Rows are points. Examples show where two turns around zero, p and q, send a point. Where does a point land after both, in the order given? Backwards means that the second turn is done in reverse. Each puzzle has new turns, and all numbers are rounded.
(in the rows, 128 means zero)

Turn p:
[127 116  88] => [121 127 169]
[ 95 181 115] => [ 66 138 115]
[158 145 148] => [134  97 103]
[131  69 162] => [192 151 124]
Turn q:
[110 115 171] => [ 82 114 133]
[111 175  61] => [178 175  80]
[151 151 117] => [148 152 142]
[113  97 170] => [ 85  96 135]
[156 101 120] => [149 102 150]
Where do these land?
q, then p backwards: [115 123 139] => [127 146 126]
p, then q: [134 191  83] => [86 91 74]
q, then p backwards: [155 142 133] => [118 105 111]
q, then p: [ 68 155 149] => [ 71 156 155]
q, then p: [162  77 135] => [188 141 119]
q, then p backwards: [134  80 130] => [173 140 115]

Turn p:
[140 140 118 159 146 123] => [122  94 112 133 141 122]
[154 164 139 176  80 127] => [170 106  75  90 141 137]
[157 158 104 141 103  75] => [188  81 135 124 134 134]
[166 154 133 135 105 104] => [169 108 122 116 151 150]
[ 73  76 145 104 141 124] => [103 172 141 168  79 123]
[109  75  99 121 141 188] => [ 55 142 144 102  92 123]
[112  74 173  73 187 130] => [ 77 183 163 193 129 155]
[ 80 127 120 125 157 164] => [ 86 150 127 134 120  82]
[161 183 120 117  91 117] => [183 118 135  91 164 127]
Turn q:
[113 145 135  96  81 140] => [113  79 152 124 132 154]
[ 98 152 122 141 120 141] => [127 114 154 143 151 111]
[112  35 147 125 224 101] => [ 75 242  87 153  97 130]
[137 169 153 110 117 151] => [153  93 149 151 112 145]
[148 153 132 121 128  64] => [167 153 137  95 144 168]
[150 115  64 140 136 153] => [124 124 121  91 106  68]
[138 126 142 162  92 146] => [137  92  97 139 151 119]
Where do these land?
p, then q: [155 122 116 151 121 105] => [104 121  98 124 110 116]
p, then q: [167 105 148  53 165 155] => [141 131 162 222 124 128]
q, then p: [154  93 139 144 136 173] => [149  89 133 113  83 117]
p, then q: [ 68  94 154 131 155 100] => [155 107 118 121 199 105]
p, then q backwards: [140 145 165 155 107 106] => [163 128 162 156 119 112]
q, then p backwards: [ 86 161  92 135 155 148] => [100 148  94  81 156 125]
p, then q: [127 177  83 127  57 110] => [143 124  98  80  72 185]

Turn p:
[147 118 174 114  98 135 119 141] => [118 113 113 111 116 114 179 141]
[109 145 102 102 107 133 120 168] => [173 146 104 137 146 128 146 106]
[159 108 105  85 127 128 177 156] => [117 176 111 140 153 175 159 145]
[ 83 119 148 147 118 120 143 110] => [125 142 129 118 119  81 104 147]
[106 171 172 177 156  66  89  68] => [121  66 132  66  86 105  48 129]
[109 146 105  88 166 181 129 143] => [118 135 119 155 193 126 130  82]
[167  71 121 136 120  96  85  91] => [106  95 119 167  58 153 124 151]
[108 137 168 197 155 106 123 144] => [119 133 170  75  88  98 106 102]
[164 138  57 105 104 186 167 131] => [155 144 156 184 194 171 156 150]
Turn q:
[172  90 100  89 186 127 138 184] => [125 158  93 177 127  96  63  78]
[120 120 139  66 129 164 192 175] => [131 195  92 180 105 175 128 107]
[148 108 144  93 184 184 117 167] => [136 166 120 186 182 136  87 104]
[128 128 144 164  65 136 105  90] => [100  96 166 118 126 129 167 179]
[149  99 100 133 150 119 131 137] => [109 132 115 128 123 102  91 116]
[ 44 115 174 148 100 121 155 127] => [106 138 165  87 114 202 167 106]
[114 155 122 147 103 122  86 146] => [132  69 127 132 138 138 147 126]
[147 152 151 149 123  71 133  99] => [146 122 149  93 109  82 167 121]
[115 154 110 135 100  99  86  53] => [163  80 160  82 112 115 132 185]
[144 159  98 156 141 137 137 102] => [132 125  94  97 147 104 131 157]
Where do these land?
p, then q: [174 153 104 105 165 111  88 157] => [111 160 134 129 152 142  99 199]
q, then p: [128  88 140 119 142 196  81  84] => [101 114 140  92 112 107 148  42]
p, then q: [173 103 153 147 177 173  97  79] => [ 85 138 190  91 134 189 121 109]
p, then q: [ 74 183  96  67  99  83 182 142] => [185 103  53 162 156  72  82 127]
q, then p backwards: [131  94  72 146 101 133 129 114] => [132 108 159 128 142  95 131  74]
p, then q: [142 104 135 125 138 171  94 191] => [120 176 129  73 109 125 157 163]
q, then p: [119 128 156 139 104 118 166  99] => [140 145 112  97 167 118 146 147]
p, then q backwards: [111  80 135 132 120  93 122 143] => [146 118 111 104 111 109 176 129]
q, then p: [ 93 181 169 153  88 114 121 123] => [ 81 174 136 129 164 134 157 168]
p, then q: [ 93 152  98 166 149 106 148 144] => [176 108 153 151 151 101 145 146]
p, then q: [170 142 150 108 126 109 179 132] => [149 154  92 160 138 172 116 115]
